Each row is a point. Each copy is the shape, with its points in the same order, turned, moved and blurred by noise. Some copies are also mirrored. Which?
In the rows, zero is written as 128.

Shape, 5 rows:
[[115  90]
 [121 125]
 [132  98]
 [105 144]
 [137 206]]
Copy 1, 5 rows:
[[111 150]
 [124 115]
 [132 148]
 [113 100]
 [157  48]]
Copy 1 is: mirrored
Copy 2, 5 rows:
[[139  95]
 [114 121]
 [140 114]
 [ 91 123]
 [ 61 185]]
Copy 2 is: only turned

Shape (8 x 2):
[[156 129]
 [ 88 173]
 [143  84]
 [154 130]
 [138  84]
 [137 155]
 [ 84 168]
 [161 147]]
Copy 1, 8 rows:
[[101  92]
 [113 175]
 [141  74]
 [100  95]
 [143  79]
 [ 95 127]
 [122 172]
 [ 81 103]]
Copy 1 is: mirrored
Copy 2, 8 rows:
[[128 108]
 [ 96 186]
 [176 115]
 [133 116]
 [180 120]
 [106 134]
 [103 192]
 [115 110]]
Copy 2 is: mirrored
Copy 3 (8 x 2):
[[165 128]
 [ 95  82]
 [149 167]
 [158 121]
 [138 168]
 [142 100]
 [ 93  82]
 [168 106]]
Copy 3 is: mirrored
Copy 4:
[[162 148]
 [ 94  91]
 [146 183]
 [160 142]
 [138 188]
 [145 120]
 [ 92  99]
 [164 125]]
Copy 4 is: mirrored

Shape, 8 rows:
[[ 77 103 127]
 [109  89 139]
 [ 77 142  83]
 [ 91  97  90]
 [122  85 131]
 [137 176 169]
 [133  94 103]
 [158 156 151]]
Copy 1:
[[ 75 119 125]
 [ 98 103 146]
 [ 79 125  63]
 [ 70  92  97]
 [106  89 137]
 [170 161 117]
 [110  76 108]
 [172 128 112]]
Copy 1 is: only turned
Copy 2:
[[100 163 108]
 [104 128 101]
 [143 188 146]
 [141 171 103]
 [122 122 103]
 [ 98 105 191]
 [151 125 109]
 [124  95 178]]
Copy 2 is: only turned

Shape (10 x 4):
[[118 164 140 154]
 [150  96 158 192]
 [127 173 157 131]
 [132 119  19 142]
 [141 148 126 152]
 [150 170 140 134]
 [154 154 150 134]
 [148 170 134 115]
 [118  84 144 125]
 [ 78 111 168 123]]
Copy 1, 10 rows:
[[109 102 131 151]
 [189  86 132 165]
 [106 130 150 155]
 [109 101   8 126]
 [124 112 111 159]
 [112 131 129 171]
 [126 138 130 169]
 [103 148 123 164]
 [173 134 120 107]
 [144 122 159  85]]
Copy 1 is: only turned
Copy 2 (10 x 4):
[[164 161 106 130]
 [195  88 128 164]
 [169 167 123 104]
 [ 73 113  38 161]
 [157 131  98 126]
 [162 147 109  98]
 [170 135 119 102]
 [142 152 113  83]
 [127 115 160 158]
 [141 165 171 164]]
Copy 2 is: only turned

Shape:
[[167 155 115 139]
 [191 100 136 103]
 [132 173 159 142]
 [146 150 131 155]
 [ 95 117 180 154]
 [142  86 138  83]
 [160  83 162  93]]
Copy 1, 7 rows:
[[142 154 141 113]
 [161  94 153  99]
 [ 90 166 155 134]
 [130 164 151 139]
 [ 96 122 159 197]
 [144  75 130 140]
 [144  65 162 136]]
Copy 1 is: only turned
Copy 2:
[[132 112 123  99]
 [114  49 138 128]
 [170 136 151 120]
 [153 123 120 120]
 [179 126 137 190]
 [ 99  73 151 171]
 [121  53 155 170]]
Copy 2 is: only turned

Shape (11 x 6):
[[147  67 136 128 119 114]
 [144 167 163 150 141 128]
 [ 80 160 114  96 138 149]
 [137 168  63  74 133 179]
 [ 84 125 149 125 126 109]
 [ 94 156 108 132 113 160]
 [150 131  76  82 136 114]
 [106 163 103  67  94 171]
 [114 111 105 102 150 202]
 [108 158 158 154 173 132]
 [112  87 144  84  94 123]]
Copy 1, 11 rows:
[[108  97 133  93 152  98]
 [169 128 147 147 101 134]
 [105 161  78 159 102 142]
 [134 165  38  95  88 163]
 [103 132 122 167 125 102]
 [138 142  72 159 131 144]
 [123 162  81  76 101 103]
 [116 126  34 136  83 141]
 [ 98 132  78 109 133 189]
 [141 157 156 165 118 148]
 [ 81  89  97 123 118  95]]
Copy 1 is: only turned
Copy 2 (11 x 6):
[[147 132 183 136 124 126]
 [114 142 114 110 190  99]
 [ 81 107  78 137 128 135]
 [151  70  46 150 119 116]
 [ 73 135 138 130 133 130]
 [ 92 101  95 167 153 127]
 [148 105 101 129  88  91]
 [102  46  80 135 129 129]
 [146 104  88 155 138 181]
 [ 96 172  98 121 178 125]
 [107  86 170 116 109 143]]
Copy 2 is: mirrored

Shape (10 x 6):
[[137 102 124  97 145 162]
 [142 151  75 127 106 163]
 [ 99 159 162 111  99  66]
 [193 127 123  97 175 195]
 [126  98 143 136  97 100]
 [156 154 127 128 113 175]
 [103  85  81 168 132 120]
 [143 148  91 182  91 176]
 [127 141 125 170 122 118]
 [139  98  98 166 107  81]]
Copy 1 (10 x 6):
[[139  91 153 103 105 169]
 [160  80 137 128  91  97]
 [105 181 101 105 158 107]
 [160  78 128 105  44 194]
 [119 154 157 144 141 135]
 [121  95 122 128  69 128]
 [161  95 161 167 169 134]
 [132  74 134 182  87  90]
 [135 119 111 167 131 127]
 [167 152 153 175 146 124]]
Copy 1 is: only turned
Copy 2 (10 x 6):
[[124 137 108  91 141 154]
 [123 175 124 129 177 100]
 [172  84 186 115 110  85]
 [ 91 133 118 109 198 201]
 [162  92 109 113 121  95]
 [140 147 132 148 173 147]
 [ 99 134  81 118 108  76]
 [130 163  99 183 167 102]
 [121 112 129 158 129  94]
 [125  91  93 121 141  58]]
Copy 2 is: only turned
Copy 3 (10 x 6):
[[145 118 158 123  95 150]
 [ 69 105 148 128 126 153]
 [128 132  74  74 176 117]
 [151 103 173 168 112 196]
 [129 124  93 115 110  95]
 [ 91 124 124 157 122 183]
 [ 94 120 168 123 122  60]
 [ 47 139 139 170 125 143]
 [ 95 145 114 139 153 109]
 [105  94 118 143 134  56]]
Copy 3 is: only turned

Shape (14 x 8):
[[153  97 114 181 168 108  98 183]
 [139 166  90 107  91 112 148 169]
 [100 133 155 105 158 154  89 131]
 [147  85 115 179 119 144 169 182]
 [100  93 149 131 138 155 113 148]
 [ 90 124 152 121 134 128 126 144]
 [129 140  86  97  90 119 142 111]
 [ 94 167 121  90 102  90 172 146]
 [156 150 124 104 138 150 145 151]
 [100  98 107 189 165 128 163 136]
 [ 97 131  70 117 131 168 158 141]
 [153 167 117 161 139 181 124 153]
 [113 105  71 102 108 157 122 130]
 [160 154  77 185  97  89 138 186]]
Copy 1 (14 x 8):
[[141 128 136 189 177 139 112 153]
 [157 141 133 131  82 128 178 167]
 [114 135  92  88 168 199 121 128]
 [143  97 150 209 123 169 145 104]
 [130 103 113 131 167 181 134 107]
 [119 116 137 110 155 174 146 115]
 [158 147 102 110  92 111 160 103]
 [141 156 167  76 111 127 186 126]
 [148 159 116 132 111 182 149 136]
 [ 89 127 147 189 153 142 139  85]
 [106 140  93 143 122 152 198 118]
 [106 141 107 176  96 191 115 164]
 [134 126  64 138 128 133 183 111]
 [145 117 161 187 104 103 140 174]]
Copy 1 is: only turned
Copy 2:
[[117 104  76 164 126 171 109 165]
 [175 159 134 103 138 133  63 151]
 [ 72 131 121  90 146 110 135 124]
 [159  87 117 135  85 139 101 196]
 [ 87 107 109 107 115  99 130 153]
 [ 91 144 124 116 126  89 114 144]
 [173 147 146  98 114  99  83  97]
 [149 200 146 114 124  83  74 148]
 [154 142 139  92 141 139 128 148]
 [105 125 114 145  42 145 121 155]
 [130 140 120  63  71 128  98 143]
 [115 107 158  93 125 187 106 155]
 [148 113 104  69  94  98  82 109]
 [167 125 117 157 120 181  29 162]]
Copy 2 is: only turned
Copy 3:
[[159  98 119 203 155 152 171 137]
 [163 126 123  71 132 168 121 145]
 [119 124 183 168 119 137  87 130]
 [185 133 153 149 111 130 215 144]
 [137 113 176 176  96 133 134 150]
 [144 102 173 144 120 122 111 150]
 [124 127 117  75 107 149 128 144]
 [155 106 167  53 142 121 103 153]
 [156 140 155 114 121 157 125  95]
 [119 114 176 150 150 103 210 152]
 [105 135 185  97 121 174 161 144]
 [138 189 162 149 155 155 144 126]
 [105 117 139 111  78 181 151 154]
 [180 148  91 112 174 163 177 167]]
Copy 3 is: only turned
Copy 4:
[[124 120 116 122 131 135 128 222]
 [ 75 138  77 126  81 185 136 115]
 [ 96 120 141 142 181 151  96 111]
 [100 175 143 154  89 136 163 188]
 [103 143 154 167 153 137 103 140]
 [ 87 152 131 139 147 137  90 119]
 [ 68 118  81 157  93 132 140  89]
 [ 52 157  90 110  91 149  97  85]
 [ 87 125 133 116 122 169 159 117]
 [ 51 159 126 144 137 100 136 191]
 [ 26 129 119 176 113 158 145 133]
 [ 90 143 112 144 163 186 182 147]
 [ 68 103 112 198 109 147 129 119]
 [102 152  41 120  84 158 158 182]]
Copy 4 is: only turned

Shape:
[[138 127 157 124 149  95  64  99]
 [ 68 124 103  99  95 147  73  92]
 [191 202 106  91 107 134 165 120]
 [ 90 145 176 153 175 120 141  75]
 [152 127  96 204 115 172 134  76]
 [ 93 125 121 127  96 102 120 122]
 [134 137 138 136 165 147 156  96]
 [101 211 133 164 151  89  85 121]
 [135 124 111 115 111 136 136 115]
 [113 143 123 150 139 144 134 116]
 [118 157 222 142 130 114 126 149]
 [179 111  92 109  90 160 112 166]]
Copy 1:
[[121 204 126 138 107 132 148 125]
 [134 159 114  86 164 194 135  91]
 [151 108  99 119 123 143 113 237]
 [188 152 163 147  82 130 104  98]
 [ 98  76  97 105  70 131 103 110]
 [139 135 124 137 172 136 127 112]
 [154 115 157 128  83 142 122 144]
 [135 199 124 135 128 124  46 137]
 [129 114 127 119 134 147 144 146]
 [132 122 147 127 113 153 104 129]
 [161 166 137 223 112 152 109 135]
 [ 64 103 114 134 146 173 160 181]]
Copy 1 is: only turned
Copy 2 (12 x 8):
[[129  78 116  97  96 108 105 106]
 [101  62  98 139 167 136 181 116]
 [131 150 152 198 183  74  75 123]
 [129 150  68  63 139 100 123 146]
 [ 82 110 127 139 140  92 124 230]
 [110 112 115 135 146 168 135 127]
 [137 146 125 100 153  83 126 164]
 [136 128  41 157  93 116 103 126]
 [118 120 150 140 160 121 131 145]
 [120 135 109 131 140 112 143 161]
 [ 90 185 108  95  94 117 117  91]
 [108 108 211 185 129 113 146 137]]
Copy 2 is: mirrored

Shape (12 x 9):
[[152  89 120 159 107 146 162 167 182]
 [167 143 140  82 144 120  81  95 101]
 [161 103  74 186 143 182 147 137 134]
 [116 120 151 157 175 165 139 144 155]
 [108  96  89 126  96 108 101 154 142]
 [127  95 133 126 107  80 142  99 186]
 [155 101 125 168 179 161 154 114  97]
 [ 97 141 159 103  83 133 156 113 156]
 [170 155  94  85 164 110 157 163 183]
 [102 130 104  94 124 182 102 120 129]
 [146 160 119 156 105  84 109  89 116]
 [154 108 136  92 171 124  69 111 161]]
Copy 1 (12 x 9):
[[ 97 158 130 189 141  92 178 147 102]
 [130  39 134 110 115 130 117 110 145]
 [ 86 170 113 177 123  83 108  95 110]
 [120 131 153 187 130 151 119 123  75]
 [ 92 122 119  98 152  92 144 169  89]
 [163 120 128 117 122 100 198 148  89]
 [136 143 110 181 105 134  86 110 123]
 [151 118 156 122 190 143 180 129 115]
 [105 118 220 143  91  89 158 144 136]
 [111  92 155 124 185 105  96 107  97]
 [117 117 107  76 107 143 161  96 128]
 [124  42 148 137 101 105 129 128  85]]
Copy 1 is: only turned
Copy 2 (12 x 9):
[[ 83  93  88 125  73 145 157 132 127]
 [168 132 136  82 180 135 118 177 150]
 [ 98  70 133 133  82 131  78 111 153]
 [127 113 115 110 113 161 131  74 119]
 [140 102  96 177 124 147 156 172 176]
 [117 124  88 132 113 212 147 186 122]
 [101 102 128 113 148 148  67  94 118]
 [182  96  82 115 108 162 161 164  85]
 [103  52 139  67 131 175 179 151 170]
 [191  91  89 107 120 129 121 129 164]
 [158 120 171 144 126 161 115 195 122]
 [142 161 120  84 150 162 135 145 187]]
Copy 2 is: mirrored

Shape (17 x 11):
[[155 140 126 106 163 167 145 129 131  82 158]
 [ 90 100 116 170 158 114 159 132 129 132 136]
 [191  94  95 164 126 114  78 128  48 135  89]
 [112 160  96  96 118 132 156 113 110 146 138]
 [136 179  96 120 138 144 117  82 120 151 129]
 [158 126 118 101 155 130 156 108 127 148 129]
 [114 130 152 137  98 104 125 119 125 137 118]
 [115 158 120  86 140 154 111 132 125 151 103]
 [ 97 113 131 130 164  97 130 122 125 137 169]
 [125 116 135 150 150 142 161  99 139 149 145]
 [156 195 112 119 146 119 139 126 136 135 122]
 [128 100 122 152 125 102 119 117 139 167 137]
 [139 172 148 104 150 152 144 101  96 120 141]
 [185 127 133 163 126 136  78 165  49 172 117]
 [108 121 108 149 112 121 131 107 162 149 173]
 [120 190 143  81 145 125 100  98 123 143 117]
 [183  93 116 190 146 149  82 144  56 134  89]]
Copy 1:
[[ 81 160 128 156  87 153 161 106 109 129 135]
 [166 122 156 172 158 128 146 100 112 135 129]
 [123  55 184  80 120 135 196 152 109 162  65]
 [ 93 136 142 104 161 139 124 117 113 100 147]
 [ 99 122 140  74 140 164 125 108  83 147 152]
 [122 151 158 122 127 174 151 143 104 116 136]
 [126 124 148 129 163 137 112 141 143 160 109]
 [105 105 102 107 138 151 129 152 114 118 157]
 [135 121 165 162 152 155 145 103 144 146 162]
 [145 160 141 144 156 158 148 111 102 151 132]
 [ 99 133 165 110 111 140 104 140  86 139 156]
 [166 128 163 112 153 147 144 125 144 155 129]
 [ 63 143 139 135 146 171 137 136  93 146 141]
 [100  80 169  92 136 108 203 185 110 188 113]
 [151 154 147 111 153 136 129  85 145 155 147]
 [ 75 112 129 105 139 186  99 147 116 147 167]
 [133  63 152 111 117 118 211 152  87 184  74]]
Copy 1 is: only turned
Copy 2:
[[ 90 126 106 116 178 176 134 108 131 134 121]
 [127 135 155 160 117 137 138 169 136 100 148]
 [139 134  24 170  68 147 124 144  94 169 170]
 [134  76 114 124 120 155 133 146 129 119  80]
 [118  89 122 110 101 175 130 147 110 170  88]
 [137  84 118 122 138 168 132 124  94 126 132]
 [170 119 118 129 129 116 129 165 140 155 123]
 [104  86 106 106 128 112 130 145  93 148  96]
 [125 108 156 155 134 138  91 148 140 126 142]
 [131  97 153 131 133 163 153 154 127 134 152]
 [135 120 120  82 109 162 125 114 107 139  93]
 [159 104 142 161 103 126 135 140 123 154 149]
 [113  94  98  84 149 175 114 154 132 143 114]
 [123 108  36 118  60 119 121 131 132 170 185]
 [140 101 171 162 119 144 148 134 155 155 114]
 [124  89 117  83 132 136  91 153 100 175  84]
 [107 150  38 147  73 141 146 154 105 167 196]]
Copy 2 is: only turned
Copy 3, 17 rows:
[[119 145 111 119 186 118 147 146 125 175  95]
 [111 128 158 139 125  73 114 125 116 111 135]
 [152  50  88 102  91 109 102 221 104 147 133]
 [122 135  81 180 139 136 130 119 123 137 137]
 [109 126  62 165 107 131 130 130 115 148  87]
 [154 135 116 158 129 120 154 141 108 156 108]
 [117 139 123 124  85 140 132 139 144 122 149]
 [107 119  96 171 133 148 170 156 137 111 104]
 [107 165 123 143 118  68 140 146 126 128 143]
 [130 134 146 150 110  93 129 117 133 150 106]
 [120 162  90 153 127 157 122 150  94 134  90]
 [151 137 122 132  81  93 125 145 134 111 125]
 [ 94 140 103 156 136 140 142 148 124 183 112]
 [140  87 101 144  96 123  84 249 146 145 117]
 [136 160 102 136 107  84 115 103 152 115 114]
 [ 86 152  75 160 102 158 176 154 119 139 105]
 [131  45 119 106 105 105  90 228 119 144 106]]
Copy 3 is: only turned
